Rows are points. To make a cloud, some directions were put in groups of two or more. Within a group, all points are equally far from the middle, so they leave a hole (a ring in 2 directions, a hollow ball in 3). The other directions are filled evenly. Then the cloud was stretched, turned, moved and blurred a little. Count the holes, and give their numbers of directions, smallest first.

Cloud, 13 rows:
[[ 0.36 -0.10]
 [ 0.26  0.63]
 [-0.55  0.49]
 [ 0.50  0.27]
 [-0.11 -0.36]
 [-0.60  0.44]
 [-0.71  0.07]
 [-0.58 -0.20]
 [ 0.49  0.14]
 [ 0.27 -0.21]
 [ 0.39 -0.07]
 [-0.71  0.20]
 [-0.50  0.53]]
Holes: 1 (2)

Cloud (19 x 3):
[[-0.39 -0.17 -0.25]
 [-0.58  0.16 -0.37]
 [ 0.56 -0.74  0.17]
 [-0.03  0.96  0.36]
 [-0.19  0.82  0.21]
 [ 0.02 -0.66 -0.14]
 [ 0.71 -0.17  0.18]
 [-0.32  0.61 -0.44]
 [ 0.09 -0.88 -0.01]
 [ 0.29 -0.04  0.40]
 [-0.37 -0.49 -0.09]
 [ 0.31 -0.11  0.44]
 [ 0.51 -0.47 -0.41]
 [ 0.32 -0.55 -0.05]
 [ 0.06 -0.56 -0.29]
 [-0.39  0.62 -0.34]
 [-0.11  0.35  0.46]
 [ 0.31  0.52  0.31]
 [ 0.29 -0.62  0.10]]
Holes: 0

Cloud, 49 rows:
[[-0.56  0.73  0.30  0.14 -0.36  0.28]
 [ 0.74  0.23  0.25  0.12  0.16 -0.06]
 [-0.62 -0.27 -0.52 -0.01 -0.56  0.29]
 [-0.26 -0.78 -0.49 -0.52 -0.13 -0.07]
 [-0.15 -0.16 -0.48 -0.04  0.02  0.76]
 [ 0.12 -0.29 -0.31 -0.27 -0.97  0.49]
 [-0.46  0.32 -0.29  0.26 -0.59  0.06]
 [-0.23  0.06 -0.61  0.28 -0.28  0.49]
 [-0.33 -0.03  0.56 -0.10  0.38 -0.02]
 [-0.77  0.34  0.17 -0.39 -0.75 -0.23]
 [ 0.33  0.70  0.70 -0.07 -0.43  0.33]
 [-0.02  0.10 -0.20 -0.29  0.53 -0.18]
 [ 0.40 -0.68 -0.27 -0.45  0.03  0.02]
 [-0.45  0.64  0.65  0.11  0.00  0.47]
 [-0.56 -0.02  0.57 -0.14 -1.03 -0.05]
 [ 0.14  0.08 -0.34 -0.82 -1.11  0.19]
 [ 0.39  0.29  0.49  0.46 -0.26  0.52]
 [ 0.31 -0.02  0.47  0.21  0.01  0.61]
 [-0.12 -0.14 -0.91 -0.07 -0.46 -0.32]
 [-0.42  0.74  0.35  0.15 -0.26 -0.80]
 [ 0.10  0.20 -0.51 -0.14  0.06 -0.61]
 [ 0.27 -0.10  0.47 -0.15  0.20  0.12]
 [ 0.10  0.83 -0.16  0.26 -0.66 -0.01]
 [ 0.22 -0.05 -0.78 -0.39  0.26  0.62]
 [-0.06  0.22 -0.11 -0.26  0.49 -0.30]
 [ 0.39  0.56  0.00 -0.03 -0.98  0.12]
 [-0.71 -0.17  0.66 -0.06 -0.82 -0.12]
 [-0.20  0.32  0.89 -0.03  0.36  0.21]
 [-0.48 -0.05 -0.09 -0.72 -0.57 -0.35]
 [-0.34  0.95  0.16  0.22 -0.81 -0.41]
 [-0.19 -0.15 -0.01  0.11  0.66  0.10]
 [-0.58  0.17  0.48 -0.55 -0.48 -0.46]
 [-0.35  0.61  0.14 -0.22 -0.29  0.38]
 [ 0.35 -0.29 -0.76  0.13 -0.17 -0.44]
 [ 0.14  0.16  0.09 -0.54  0.42  0.15]
 [-0.12  0.69  0.26 -0.04  0.30  0.32]
 [ 0.28  0.07  0.84  0.34  0.18  0.12]
 [ 0.21  0.29 -0.12 -0.59 -1.25 -0.18]
 [-0.38 -0.21 -0.08 -0.32 -0.83  0.48]
 [ 0.76  0.24  0.04 -0.18 -0.13  0.40]
 [ 0.13 -0.38  0.51  0.39 -0.09 -0.14]
 [ 0.24  0.12 -0.46  0.07  0.25 -0.50]
 [ 0.05  0.20 -0.78  0.17 -0.24  0.43]
 [ 0.91 -0.13 -0.78 -0.24  0.04 -0.44]
 [-0.61 -0.45 -0.22 -0.38 -0.46 -0.12]
 [ 0.00 -0.46  0.14 -0.37  0.07 -0.04]
 [ 0.19 -0.40 -1.07 -0.71  0.30 -0.26]
 [-0.22  0.39  0.07 -0.51  0.22 -0.51]
 [ 0.39  0.43  0.07  0.51  0.53 -0.16]]
Holes: 2 (2, 2)
